Rows are points. Each table stands for the endless flat space through its points: a line for two points, a plane for three, and so on. The two share one point or none. Which?
In the rows, 128 means zero.

First (3 x 4):
[[ 87 128 139 146]
 [104 148 134 156]
 [122 158 134 166]]
Second (2 x 4):
[[ 86 122 155 145]
 [111 152 125 160]]
They share: [101 140 137 154]

First, 4 rows:
[[111 133 120 154 104 156]
 [ 92 132 117 153  90 162]
 [ 98 114 144 170 137 146]
 [113 132 129 158 113 164]]
Second (3 x 6):
[[ 89 107 109 171 113 150]
 [ 93 140 121 160 119 159]
 [126 122 139 130  74 105]]
They share: [ 99 125 121 157 107 144]

First, 3 rows:
[[156 117 132  92 146 101 105 148]
 [140 139 126 132 140 123 129 134]
 [144 103 130  80 140 111  97 162]]
Second, 5 rows:
[[172 109 130 102 115 115 122 130]
 [154 121 106  85 127 117 108 156]
 [112 111 125  99 140 128  88 134]
 [127 153 137 125 182 105 129 183]
 [146  99 111 103 125 134 107 168]]
They share: [142 121 128 106 140 117 113 148]

First:
[[124 107 116 111 133 107  76  94 103]
 [ 88 133 148 124 137 109 104 115 135]
 [120 120 121 124 145 100  69 105 121]]
Second:
[[ 90 126 129 105 125 104  99  94 123]
 [108 114 146 133 147 116 102 129 121]
 [ 84 114 132 117 143 104 120 127 129]]
They share: [100 122 137 117 133 110  97 106 121]

First:
[[124 133 118 146 133 156 129 129 148]
 [115 171 117 164 134 132 156 151 134]
 [ 99 163 118 181 113 116 159 139 138]
 [137 155 119 135 152 163 136 150 141]]
Second, 5 rows:
[[105 177  73 169 117 143 133 102 142]
 [108 138 164 181 165 161 197 182 113]
 [121 160 111 175 121 160 145 133 136]
 [135 157 131 138 152 121 147 155 123]
 [144 155 129 155 128 147 136 150 132]]
They share: no point

First (3 x 11):
[[137 146 149 154 158 126 106 139 135 159 167]
 [143 149 152 155 151 121 109 137 133 153 162]
 [137 128 140 147 171 119 124 159 125 168 169]]
Second:
[[169 123 148 161 157 103 128 155 133 133 159]
 [181 134 135 126 146 103 131 148 154 120 165]
 [131 102 153 140 136  85  93 132 126 132 139]
 [132 153 166 152 160 104 133 151 127 165 151]
 [185 137 138 147 155 111 138 161 139 127 167]]
They share: no point

First:
[[ 90  96 121 130 131 133  99 139  96 152 136 157]
 [108 101 130 106 133 136 110 144 115 172 127 152]
 [108 108 139 139 134 115  93 160 111 146 118 136]]
Second, 3 rows:
[[ 83  83 146 135 152 155  83 124 113 148 153 153]
 [ 88 112 139 146 122 120  96 158  81 166 112 175]
 [104 113 120 120 128 127 107 141 101 159 127 157]]
They share: no point

First, 4 rows:
[[122  94 139  96 118 144 163 118 144 164 168 130 110  71]
 [109 130 116 131 119 115 156  97 153 149 153  95  75  97]
 [131 124 115 124 140 118 122 102 138 146 150 120 123 128]
 [100  91 119 110 110 127 156 121 132 176 180 131 111  97]]
Second (5 x 14):
[[113  93 114 111 167 112 102 125 100 129 145 130 145  54]
 [111  86 110 118 173 107  92 125  91 123 140 131 147  46]
 [132 139 102 111 120 115 159  93 170 180 160 150 120 131]
 [137  95 157  89 147 156 130 141 110 153 147  83 145  82]
 [123 109 117 135 119 122 138  99 142 157 157 117 101 126]]
They share: [122 113 120 117 129 124 138 108 139 155 159 122 115 110]

First:
[[124 168  99 151 136 139 128 161 121 105 136 137 157 134 144 118 143 139]
 [108 162  97 149 135 129 142 148 104 106 117 140 159 139 145 125 130 137]
 [ 98 125 106 130  74 168 155 140  90  95 121  85 134 110 136 100 120 141]
 [105 149  93 145 115 144 160 147  81  95 113 126 146 134 151 109 121 118]
 [ 90 142  83 127 123 113 176 128  56 112  91 132 159 125 101 133 106 143]]
Second:
[[132 166  89 148 131 120 162 147 109  95 124 126 144 124 138 107 146 127]
 [ 94 146 103 138 125 154 117 146 114 104 128 127 167 140 115 134 133 164]
 [ 89 141 106 139 127 161 111 140 121  96 128 127 169 146 111 137 139 170]
 [138 186  73 147 136  95 173 160 102 110 126 124 146 126 143 105 136 112]]
They share: [114 156  97 141 124 137 140 151 105 107 126 127 155 126 128 120 133 145]

First (3 x 20):
[[151 117 119 122 119  83 143 106 166 114 114 109 123  85 129  84 129 128
  127 121]
 [153 112 137 117 136 100 166 134 142 119 109 107 122 114 147  87 135 110
  115 111]
 [117 111  99 116 116 119 129  85 184 146 134 117 140  60 161 111 105 148
  136 135]]
Second (5 x 20):
[[136  98 140  80 125  81 156 129 160 147 117 107 115  90 154  92 126 123
  114 113]
 [116  83 152 102 108 106 154 105 146 137 137  97 152 125 152  67 168 136
  121 114]
 [191 109  93  93 167 118 146 140 148 147 113 157  94  49 156 110  79 122
  123 144]
 [120 100 140 119 123 108 150 111 142 129 111  95 148 125 166 101 152 114
  118 121]
 [104  96 151 125 112 108 151 103 140 125 114  82 162 143 167  95 171 115
  118 116]]
They share: no point

First, 4 rows:
[[144 134 137 134 111 101 140 110  98 134 143 103 146 130 119 121 155  95
   83 152]
 [130 137 134 156 112  98 129 105 106 147 154  93 157 146 128 149 146 105
   95 141]
 [155 151 111 125 114  93 169 123  92 150 138  73 166 147 154 127 159  93
   80 148]
 [132 136 138 151 102  96 136 114 112 145 158  98 140 142 124 142 137  98
   83 159]]
Second (2 x 20):
[[127 139 133 146 122  93 121 106  98 149 145  98 165 138 114 149 148 104
   96 142]
 [139 124 145 170 104 117 130  88 110 128 160  98 147 147 138 134 160 110
  102 124]]
They share: [131 134 137 154 116 101 124 100 102 142 150  98 159 141 122 144 152 106
  98 136]

First, 4 rows:
[[148 149  79 134 153 128 119 161 133 121 132 109  82 115 132 140 145 147
  133 129 178 107 104 137]
 [139 145 136 127 177 101 154 131 190 126  97  87 115 122 128 161 141 140
  155 147 133 153 125  94]
 [199 180 125 141 105 144 136 172 137 108 118  77 140 143 142 144 110 193
  142 102 149 165 138 124]
 [136 156  98 162 159 153 103 136 110 147  97 125  77 122 118 135 140 142
  130 138 158  99  93 145]]
Second (3 x 24):
[[110 151 113 141 133 129 126 126 131 138  96  98 103 119  97 145 123 128
  146 133 128 118 129 120]
 [102 143 105 135 125 124 120 125 126 138 101  93 102 119  93 144 127 125
  142 133 126 116 125 127]
 [125 155 117 144 144 131 129 131 138 136  96 101 103 121 108 146 126 136
  146 134 135 123 125 118]]
They share: [147 155 117 144 158 130 129 140 147 132 101 102 102 125 126 147 136 149
 142 136 147 131 113 121]

First (4 x 24):
[[145 148 128 144  99 140 131 112 150 129 156 153 138  98 112 151 126 136
  147 125  85 123 123 116]
 [105 104  94 128 111 149 150 103 120 114 142 153 136 107 108 131 166 126
  150 107 110 164 128 100]
 [153 155 132 142  99 135 131 116 154 132 159 152 135  92 108 154 120 144
  145 130  83 118 125 124]
 [122 120 106 128 108 148 134 102 149 135 174 151 162 104  92 124 108 122
  170  99  66 137 142  84]]
Second, 4 rows:
[[126 138 128 145  98 150 135  95 135 129 152 168 139 109 117 156 135 122
  138 105  98 136 109 112]
 [136 115  79 145 111 134 147 130 137  98 132 118 133  86 116 123 175 136
  172 144  93 140 153 103]
 [118 135 124 156 100 138 139  93 129 127 155 166 145 101 112 157 138 116
  143 102  89 131 111 106]
 [129 124  95 155 106 134 146 111 131 109 141 138 139  88 115 140 160 124
  161 123  90 133 136 106]]
They share: [128 131 116 142 102 146 137 107 137 121 147 154 137 105 116 145 146 128
 147 118  97 139 121 108]

First (5 x 24):
[[135 133 122 104 150 124 163 138 144 148 150 158 160 136 154 159 107 180
   98 147  79 143 147 135]
 [109 134  81 147 147 124 170 110 160 141  84 113 161 154 166 156  97 164
  119 161 110 115 127 177]
 [133 150 106 109 119 142 131 146 150 113 127 135 142 183 114 137 105 123
   99 124  94 118 136 130]
 [ 83 175 121  82 161 129 123 141 109 134 157 151 118 122 164 113 100 167
   80 148 132 131  98 162]
 [123 105 118 133 133  82 208  99 136 173 125 151 149 158 146 172  66 161
   94 175  71 116 168 146]]
Second, 4 rows:
[[147 135 113 103 133 114 113 134 129 118 110 157 154 164 128 159  84 150
   96 127  75 113 134 168]
 [113 174  92 136 120 129 186 121 154 162 123  96 140 163 136 125 136 158
  123 162 114 168 158 144]
 [107 138 106 110 158 153 154 147 158 124 145 146 152 141 164 143 106 156
   95 142 108 116 114 128]
 [144 158 106 119 112 104 144 118 134 146 101 120 146 177 114 146 108 156
  115 142  88 148 162 170]]
They share: [123 145 106 113 140 133 147 136 147 131 127 138 150 155 144 145 105 155
 102 141  98 127 132 146]

First (2 x 24):
[[125 114 118 133 126 115  97 165 148 152 159 133 142 124 117 166 176 120
  130 140  87 102 115 152]
 [123 112 121 136 124 112  99 160 141 151 153 140 143 117 115 161 170 126
  124 145  95 103 111 149]]
Second (2 x 24):
[[137 129 115 154 114  82  91 153 148 128 144 169 130  82  96 133 146 138
  103 170 114  99 118 155]
 [101  87 139 130 126 130 115 147 106 170 138 139 160 124 126 169 170 138
  121 140 108 111  88 131]]
They share: [119 108 127 142 120 106 103 150 127 149 141 154 145 103 111 151 158 138
 112 155 111 105 103 143]

First (4 x 24):
[[159 184 129 148 150 102 174 140  94  76 101 138 130 118 100 134 124 123
  119 138 116 163  85 188]
 [134 128 154 111 123 120 120 118 151  94  97 151 115 123 125 114 158 165
  143 166 130 131 107 143]
 [152 126 148 113 117 108 108 104 149  78 123 157 129 151 119  94 172 153
  147 158 132 137 111 129]
 [156 182 152 151 171  84 148 118 131 108  91 157 129 135 123 140 136 153
  117 124 136 177 113 171]]
Second:
[[126 178 157 120 137 110 122 139 136 103 125 133 147 113 139 110 140 162
  125 137  99 154  99 174]
 [134 139 130 124 148  65  83 121 138 127  95 159  86 149 107  93 155 151
  126 105 137 147  81 162]
 [174 141 174 130 124 127 167  93 148  73  93 167 150 135 133 139 157 175
  148 189 145 141 155 120]
 [104 187 126 110 158  78  93 152 132 130 128 119 117 124 116  87 142 148
  102  94  91 171  61 194]
 [145 162 114 101 161  71 144 102 143 113  89 142 101 165  80 100 169 157
  103 123 129 178 104 135]
 [130 182 158  99 112  97 129 128 131 101 105 149 143 121 137  90 147 182
  141 130  73 132 112 147]]
They share: [147 148 153 127 141 102 126 113 145  97 101 156 124 136 124 119 154 159
 134 147 134 151 112 149]

First, 3 rows:
[[116 160 163 111 116 141 156 113 102 130  85 118 110 129 131 163 114 132
  111 118 124  94 153 104]
 [140 171 141 116 108 123 163  96 115 116  99 107 122 140 148 144  99 140
  102 111 129  96 172 100]
 [110 158 170 107 118 149 154 119  95 135  80 119 105 127 127 169 117 127
  113 120 120  92 149 104]]
Second:
[[137 141 163 142 103 105 141  94 115 146  72 124 129 130 124 157 125 140
  106 111 141  89 150  92]
 [135 155 161 119  99 127 159  79 112 142  86 145 130 124 140 164 128 130
   96 115 155 114 173 108]
 [101 164 174 136  90 127 147 122 110 139  82 117 107 130  85 109 100 170
  135 127 123 108 152 116]
 [129 133 121 143 113  99 129  95  96 142  84  87 138 134 122 150 140 166
  102  97 149  78 149  84]
 [109 146 136 167 124 105 124 124 129 138  78 104 145 139 111 155 118 168
  133  96 130  70 135  84]
 [136 159 166 121 111 127 169  76 137 130  91 169 137 120 158 186 126 118
   96 115 159 118 169 112]]
They share: [116 154 151 133 116 113 158  99 132 118  97 132 126 123 129 153 120 156
 113 116 146 106 147 112]
